Rows are points. Any point is a mix of the corners, with weights that add up to 1. It lies inside the corners' shape when no weight is negative. Say inside or outside, and name the corners with a negative weight.
In the rows, zero is written as 128.

Corners:
(1): [ 57 166]
(2): [156 160]
(3): [164 134]
Points:
[ 48 173] => outside (3)
[138 166] => outside (3)
[ 83 164] => inside
[103 167] => outside (3)
[ 60 170] => outside (3)
[152 139] => inside

Corners:
(1): [105 162 118 105 114 115]
(2): [147 118 155 137 124 119]
(3): [109 153  93 138  56 124]
(4): [152 120   7  94 154 114]
(5): [101 141 153 165 122 100]
(6): [ 96 129 140 145 115 154]
(7): [ 88 112 157 153 104 111]
Points:
[119 143 101 126 102 112] => outside (6)
[132 132  62 108 135 117] => inside
[123 133 132 138 106 119] => inside
[115 128 129 139 103 118] => inside
[123 129 118 127 107 127] => outside (5)

Corners:
(1): [206 121 122  64 194  77 152  32  98 196 203]
(2): [110 103 187 110 137  76  74 149  92 126 139]
(3): [106 126  54 147 100 144 175  82 113  96  67]
(4): [ 95 162 100  99 145 147 101  50 104 106 203]
(5): [128  82 101 194 154 139 132  82 177 170 116]
(6): [213 124 170 192 156 173 130  79  69  70  36]
(7): [206 111 161  45  86 199  34 159 152 149  84]
(8): [ 75 134 184 188 188 172 170 189  84  50  59]
(9): [101 161 162 192 204  21 200 165 152  73 165]
(10): [ 76  69 122 187 137 145 104 164  41  38 172]
(11): [124  65 142 102 156 162  38 166 225 100  43]
(12): [ 89 187  33 170 122 127 135 133 142 149  71]
Points:
[139  78 160 105 144 167  52 125 126 114 120] => outside (3, 9, 12)
[125 130 137 132 145 143 112 133 110  94  94] => outside (5)
[ 92 118  88 169 147 117 153 168 145 114 105] => outside (2, 4, 6)
[130 127 124 136 149 145 119 120 110  89 112] => outside (2, 5)
[146 135 136 122 142 122 126 118 105 129 131] => outside (11)
[ 81 124 101 121 113 112  81 145 160 123 132] => outside (1, 6, 8)

Corners:
(1): [235 162 155 131  58 151 127  88 105 155 157  85 124  67 148  52 136 168
  79 136]
(2): [145  57  90  51 137  66  82 144  69 106  47 190  39 139  57  96 120 173
 155  66]
(3): [111 204  76 116 179 185 171 185  48 103 133  86 147 103 162 123 104 180
 145 146]
(4): [ 71  87  62 105 156 118  93 113 136 161 116 105 116 125  97 188  61 125
  95 121]
(5): [ 68 122 109  70 209 113 205 158 116  55  81 135 217 140 172 128 114  81
 249 177]
(6): [107  87 118 114  88  44 103  37  78  40 109 168 117 155 119 121 194  81
 157 165]
(7): [ 77 163  81 123 165 116 182 101  71 189 119 178 130 115 182  96 164 108
 140 148]
(8): [134  85 190  92 204 240 159  60  97 106  33 161  89 206 152  46 116 138
  83 152]
(9): [161  87 117 171 146 146 161 101  59  74 155 124 160 188 182  78  87  32
 138 177]
(10): [146 212 101 150 121  83 163  91  64 130 127 168 142 109 190 127 144 202
 188 187]
(11): [148 105 209 204 197 226 142  82 165 123  56 149 172 131 118  24 170  71
  54 157]
(12): [166 121 120 118 108 150 157 128 193 182 162 149  76 126 164 133 178 181
  70 122]
(13): [161 165  99 104 139 140 147 187  77 142 126  86 164  70 158 143 169 106
 114 232]
(14): [147 124 107 159 192 122 142 104 144 153 129 138 190 147 198 126 135  57
 120 127]
(15): [142 125 148 145 108 159 113  93 245 201 153 105  76 215 103 120 183  80
  75 137]
(16): [162 163  88 133  59  84  62 136 194 128 140 170 137  68 102 139 125 122
 154  85]
(17): [106  83 170 161 106 139  51 120 155  82 140  87 104 127 186 173  43  65
 104 111]
(18): [ 87 131 153  75 123 108  46 149 148  77 143 144 144  93 124 147  69 159
 123 128]
(19): [172 238 101 155 174 170 243 110 156 175 144  64 124 232 177  88  84  70
  61 149]
(20): [135 132 105 129 118 146 117 170 203 119  97 138 158 105 187  83 150 172
 157 135]
(21): [ 72 100 175 124  96 149  86 163  68 128 143 124 164 109 180 190 103 135
 107 166]
Points:
[137 118 141 137 151 149 128 112 127 125  96 146 131 129 132  90 138 117
 109 138] => inside
[152 126  96 133 132 118 161 111 148 152 121 122 105 145 148  97 146 116
 115 144] => outside (3, 8, 14, 16, 18, 21)
[104 126 132 122 165 169 135 126 125 148 110 121 111 159 156 124 125 113
  78 144] => outside (1, 5, 9, 10, 16)
[137 147 118 129 117 122 123 122 140 141 132 127 132 115 146 124 139 129
 122 139] => outside (8, 9)
[125 165 109 126  97 108 130 124 133 140 138 123 113 111 122 144 122 139
 131 114] => outside (8, 9, 13, 14, 18, 20)
[127 114 109 132 120 118 116 122 131 128 128 129 139 113 140 124 151 101
 128 142] => outside (8, 10, 18, 19)
[133 129 130 130 147 158 138 117 131 137 118 131 127 141 154 108 114 129
 109 134] => outside (6, 13)
[142 147 138 138 128 151 130 116 134 127 132 130 138 133 163 106 129 117
 106 149] => outside (2, 4, 5)
